Each row is a point. The window is the flat piece filled in between its corners: a triangle in 3 columns, a solid with four corners in 4, and so on. A path goes straight from each point to the next, and from the last back to the first. List the points from which the path goes on through the window.
(in the rows, 128 means zero)

Window:
[[114 119 133]
 [203 125 126]
 [100 147 122]]
Path:
(1): [163 122  94]
(2): [ 90 117 103]
(3): [ 90 146 140]
(4): [109 158 148]
(5): [112 121  96]
(6): [116 103  97]
(7): [116 142 173]
(8): [ 84 143 146]
(9): [ 90 119  95]
(10): [183 105 114]
(11): [175 119 161]
(12): [161 135 146]
Through the window after points: 4, 6, 12

Window (6 x 6):
[[135 105 110 120 104 137]
 [191 120 135 115  94 114]
 [116 131 169 134 164 133]
 [ 61 149 140 190 154 119]
 [145 122 143 121  70 145]
 [125 185 150 118 182 136]]
Path:
(1): [164 122 133 149 106 157]
(2): [178 136 137 148 125 165]
(3): [125 129 147  77  99 101]
(4): [116 128 124  87  91  96]
(5): [147 133 133 140 107 148]
(6): [ 87 144 143 196 149 141]
(7): [ 53 151 135 136 144  81]
(8): [159 137 154  93  95  89]
(9): [176 127 126 137 124 144]
(10): [118 131 146 176 167 174]
(11): [ 99 142 141 133 146 107]
(12): [110 130 160  91  87 104]
(13): [131 133 142 150 121 148]
(14): [147 154 132 149 157 171]
(15): [118 148 150  90 135  89]
(16): [148 125 143  91  82 100]
Through the window after points: 6, 8, 12, 14, 16

Window:
[[132 108 115 141 132 127  61 168 128]
 [118 162 110 123  97 111 115 172 135]
 [107  61  45 151  68  92 244 165 109]
 [109 123 155 105 125 169  98 151 112]
 [105 123 151 161  96 122 107 142 115]
 [129 130 145  91 108 163  82  55  68]
 [141 128 161 120 145 106 100 150 133]
 [ 75 122 127 133 165 108  76 157 136]
 [130 155 132 146 143 140 106 149  86]]
Path:
(1): [ 93 127 145  95 114 117  94 157  50]
(2): [116 129 132 123 128 144  96 125 130]
(3): [138 142  93 158 112 162 135 137 159]
(4): [ 98 128 136 111 116 107 102 164 105]
(5): [121 120 137  99 101 134  92 116  65]
(6): [129 136 132 129 129 157  88  85 131]
(7): [112 126 117 140 135 146 110 136 159]
(8): [100 104 126 110 116  93  92 165  56]
(9): [109 113 130 136 100 102 114 164  93]
(10): [120 114 117 162 117 148 130 128 151]
(11): [122 118 125 143 140 139 112 138 133]
(12): [114 111 140 117 106 113 102 160  79]
Through the window after points: 1, 3, 5, 7, 9

Window, 11 rows:
[[160 124 169 151 101 122 106 166 112  66 100]
 [120 108 148 134 147 192  81 134 139 117 103]
 [ 69 153  91 122 145  85 167 153 111  89  95]
 [147 109 131 162 138 160 145 107 133 149 149]
 [122 132 115 119 190 107  84 115 122 124 149]
 [148 189 174 103 120 131 129 158 114 157 147]
 [135 101  69 135  85 193  97 144 148 144 110]
 [110 179 107  74 196 151  73  75 176  83 120]
 [147 131 136 132  97 177 118 103  80 169 140]
 [ 69 126 152 137  88  55 157 154 124  92 106]
 [175 115 153  77 117 180 115 144 109 138 153]]
Path:
(1): [150 135 129 119 128 124 122 124 128 133  67]
(2): [ 87 126 136 155 126 140 102 143 122  93 187]
(3): [133 125 132 131 122 187 101 127 122 110 161]
(4): [166 122 152 115 142 148  90 118 141 169 104]
(5): [155 135 141 109 141 113 154 102 127 131  72]
(6): [114 146 129 118 125 151 102 135 131 120 150]
(7): [116 142 129 125 133 140 120 135 125 115 147]
(8): [145 147 153 109 140 104 105 126 126 138 102]
Through the window after points: 5, 7

Window:
[[106 130 104 116 123  72 134  99  72 171 126 163 116 120]
 [113 122  71 145 169 221  86 156 141 119 128 132 174 152]
 [146 117  95 184 131 154  66 170 157  85 157 137 167 150]
 [114  61 107 149 103 107 158  87 101 112 160 154 104 150]
 [116 137 109  89 114 134  81 110  47 100 142 173  76 129]
 [130 176 123 137  97 163 180 138 187 138 137  97 123 122]
 [114 108 109  78  81 130  93 126 112 149 146 150 128 148]
 [105 175 140 137  92 165 166 118 100 140 116 121 174 151]
 [126  82 108 128 128  79 156 123  88 119 135 100 106 178]
 [ 92 200 121 119 138 139 154  97 103 146 186 128 143 166]
 [123 119 141 101 135  94 124  98 116 101 127 186 102 167]
 [ 64  95 133 137 108  91 109  99 119  94 129 133  85 152]
 [156 194 158 143  84 174 140  78 171 188 120  84 130 140]
 [107  68 142 136 126 118 110 160  92 135 155 165  77 154]]
Path:
(1): [106 132  58 150  86 136 117 134 109 127 123 162 107 200]
(2): [110 142  86 155  90 112 132 127 125 137 120 162 110 196]
(3): [123 109 145 109 151 150 132 107  93 125 175  86 138  98]
(4): [120 124 170 126 126 140 172 126 106 121 161 107 134 106]
(5): [112 149  89 138  99 138 130 118 151 135 130 141 112 166]
(6): [116 121 109 130 111 128 116 122  98 143 137 151 105 164]
(7): [113 116 146 106 111 123 121 123 118 140 149 136 121 119]
(8): [113 105 144 115 127 133 123 119 111 132 160 116 152 136]
(9): [123 146  93 140  98 150 123 123 125 144 123 132 111 158]
(10): [109 166  94 139  80 147 118 118  93 117 126 189  93 179]
(11): [131  95 143  89 145 122 103  98  93 132 155 101 118  95]
(12): [126 122 139 121 138 144 115 123 132 113 149 131 136 120]
Through the window after points: 4, 6, 10, 12

Window, 14 rows:
[[164 117 113 119 103 146  80 139 130 127 200 121 128 160]
 [168 109 160 177 100 123  82 103 107  82 105 148  96 128]
 [113 117 124  51 124 146 116  77 126  95 125 117  96 172]
 [160 148 138 157 134 136 103 102  86 139 102 189  95 114]
 [112 109 170 165  68 171 126  97 155 129 156 196 188  79]
 [102 143 156 110 126  87 188 204 149 110 147 159 145 156]
 [139 147 128 130 150 158 102 178 158 126 148 106 105 188]
 [132  92  86 128 109 167 151  99 128  85  99 143 153 103]
 [ 67 147  93 163 132 129 144  92 145 116 154 181 138 182]
 [152 170 134  97 170 153 137  56 131 103 136 121 181 117]
 [ 95 105 174 103 188 117 162 151 143 152 145 134 192 124]
 [180 119 124  98  81 104 123 123 184 134 147 137 116 163]
 [ 40 133 130 100  88 112  95 131 125 197 149 113 159 121]
 [112 115 148  92 105 124  77  65 151 135 151 145 137  40]]
Path:
(1): [127 134 150 146  87 156 149 105 131 144 151 121  82 123]
(2): [129 128 135 128 108 130 140 130 136 128 165 115 128 140]
(3): [114 127 126 102 113 123  92 144 136 139 152 155 147 145]
(4): [137 144 117  92 123  92  79 127 182 144 123 175 136 171]
(5): [144 119 138 123 101 135 140 117 137 127 151 130 130 129]
(6): [139 114 138 125 120 124 139  81 121 149 161 105 111 125]
(7): [108 164 111  94 149 140  92 140 148  97 112 163 156 155]
(8): [109 137 129 125 105 118  94 140 148 121 132 174 143 152]
(9): [114 107 131 129 116 149 140 129 128 149 175 101 113 135]
(10): [132 121 149 163 170 148 186  89 126 165 141  90 139 120]
(11): [114 129 140  60 116 110  77 173 166 102 145 177 165 156]
(12): [139 126 112 131 119 137  96 118 129  93 114 173 155 140]
(13): [108 126 155 144 131 146 140  98 119 124 143 122 113 114]
(14): [105 131 139 119 113 130 135 105 139 145 146 141 101 117]
(15): [113 136 124 132 144 132  82 129 111 121  88 167 217 149]
(16): [128 122 123 108 139 143  87  92 141 109 133 150 165 141]
Through the window after points: 2, 4, 10

Window (14 x 14):
[[174  70 135 172 139 159 180 145 115 102 101 171  84 142]
 [121 137 121  97 140 129 149 106 146 119  81  66  90 119]
 [128 120  87  84 116 183 107 109 125 106 109 130 115  73]
 [102  99 151 137 130 148  97 102 137 123 124 148  89 156]
 [ 92 124 117  86 130 116 137 151 136 107 106 132 125 131]
 [156 105 171 133  79 136 125 145 149 151 141 148 117 125]
 [129 128 153 226 128 105 102 146 125  88 100  90  33 112]
 [137  59  94 106 140 139 102  96 103 114 128 129 131 116]
 [100 119 132 174  87 121 144 116 145 183 155 151 104 127]
 [112 110 121  79  97 172 119 210  78 112 175 106  31 137]
 [144  99 120 138 141 157 107 159 162 148 111 125 110 133]
 [123 186 178 175 194 194 124 126  37  83 127 107 230 144]
 [128 126 144 114 145 141 162 162 166 101 168 114  95 136]
 [137 147 146 139 138 101 144 126 113 162 158 179  86 145]]
Path:
(1): [142 128 112 125 116 146 133 132 121 105 126 134 112 152]
(2): [125  89 200 122 147 135 111 159 144 158 126 119 101  76]
(3): [118 110 151 127 152 144 130 136 137 128 118 115  95 108]
(4): [146 135 113 132 109 137 131 131 129 118 110 104 107 148]
(5): [136 127 132 149 122 132 125 129 126 122 133 130 103 158]
(6): [ 94  80 173 138 152 134 142 173 113 153 133 123  91  78]
(7): [108 104 153 120 141 129 133 142 135 124 125 140 107 115]
(8): [123 122 119 123 124 145 127 130 136 108 135 122 100 151]
Through the window after points: 3, 7

Window, 14 rows:
[[124 139 119  98 123 127 161 174  79 123 113 167 135 127]
 [149 154  98  82 135 238 128 203 135 116 174 158 170 111]
 [112 128 128 130 102 104 151 125 108 104 208 119  90  99]
 [124  99 134 130  52 115 174 142 149 115 137 154 140 134]
 [160 127 126 152  69 135 117 131 113 112 113 182 138 160]
 [108 139  75 186 152 171 139 117 189 159  78 206 148 108]
 [120 129 126 123 100 128 111 158 140 139 131 118  86  62]
 [171  85 114 134 153 146 174 129 106 142 128  98 148 117]
 [102 115  89 145 113 152 106 111 124 185 100 141 147  99]
 [146 142 159 123 127 140 199  65 118 136 144 119 110  95]
 [115 137 127 171 138 162 106 163 105 140 125  95 177  97]
 [160 116 125  91 144 136 174  76 173  64 147 105 185 173]
 [121  85 142 149 151 175 139 117 115 128  83 183 161 152]
 [149 155 178 105 113  83 143 108 127 128 192 196 126 116]]
Path:
(1): [153 110 126 144 114 126 132  77  91  98 125 138 177  80]
(2): [156 117 103 122 108 116 108 127 100  95 129 156 164  54]
(3): [115 126 128 138 122 160 160 142 162 142 127 152 133 171]
(4): [135 145 139 112 119 122 164 149 138 147 136 146 121 155]
(5): [146 115 124 132 106 157 137 132 115  92 148 160 157 106]
(6): [156 127 116  90  84 120 155 135 109 106 137 172 165  56]
(7): [ 87 123 139 176 158 153 128 128 151 156 153 108  89 163]
(8): [131 143 121 145 141 142 156 134 132 141 128 145 139 147]
(9): [137 102 118  83 102 143 157 100 121  94 119 155 151  72]
(10): [135 123 109 126 127 165 125 139 121 115 132 144 161  80]
(11): [119 138 111 126 119 174 127 156 133 163 137 139 139 132]
(12): [146 131 134 119 129 153 159 150 130 133 140 136 132 146]
(13): [124 128 116 152 102 114 120 109 106  70 130 180 171  71]
(14): [142 111 118 136 123 133 150 118  94 103 151 161 166 101]
(15): [130 144 148 115  98 138 155 154 155 135 136 117  90 148]
(16): [111 121 131 133 129 138 175 166 149 174 117 139  90 171]
Through the window after points: 8, 10

Window:
[[177 161 164  53 109 115 138 134 147  79 173  97  55 124]
 [108 201 134 154 129 134 158 144 121 124 125  99 110 168]
 [141 124 132 122 128 126 140  68 163  99 141  82  86 130]
 [148 101 109 141 160 154 110 156 110 110 112 134  95 174]
 [150 180 167 161 157 127 152 100 102 185  70 117  73 151]
 [155 128 128 134 120 113 128 110 144 137 162 167 156 161]
 [163 156 170 142 123 140 154 134 134 141 152 117 162  91]
 [161 129  92 157 118 124  86 157 143 126 147 123 115 144]
 [123 147 118 120 160 123 100 108 124  83 154 129  74 137]
 [149 122 103 127 116 130 167 112 129 166 112 172  77 100]
 [145 156  94 112 130 130 129 103 121 159 155 111 157 156]
 [173  77 137 108  75  89 120 106 148 118  40  92 170  51]
 [191 163 126 143  94 117 152 119  93 128 142 121 120 129]
 [159 109 123 125  72 157 104 121 123 135 120 160 110 105]]
Path:
(1): [168 143 110 138 140 145 121 106 135 127  90 121 121 129]
(2): [138 214 152 138 150 143 148 145 157 106  92 134 100 124]
(3): [152 109 116 105 101 113 132 112 109 132 172 104  91 146]
(4): [137 136 117 133 114 121 126 125 133 141 150 101 107 144]
(5): [188 167 134 113 178 124 158  94 124 100  87 168 145 113]
(6): [161 151  97 121 132 153 131 121 131 132 121 132 115 130]
(7): [110 120 169 134 110  65 138 107 112 145 160 100 133 149]
(8): [100 107 133 111  94  97 142 130 125 116 200 125  43 158]
Through the window after points: 2, 6
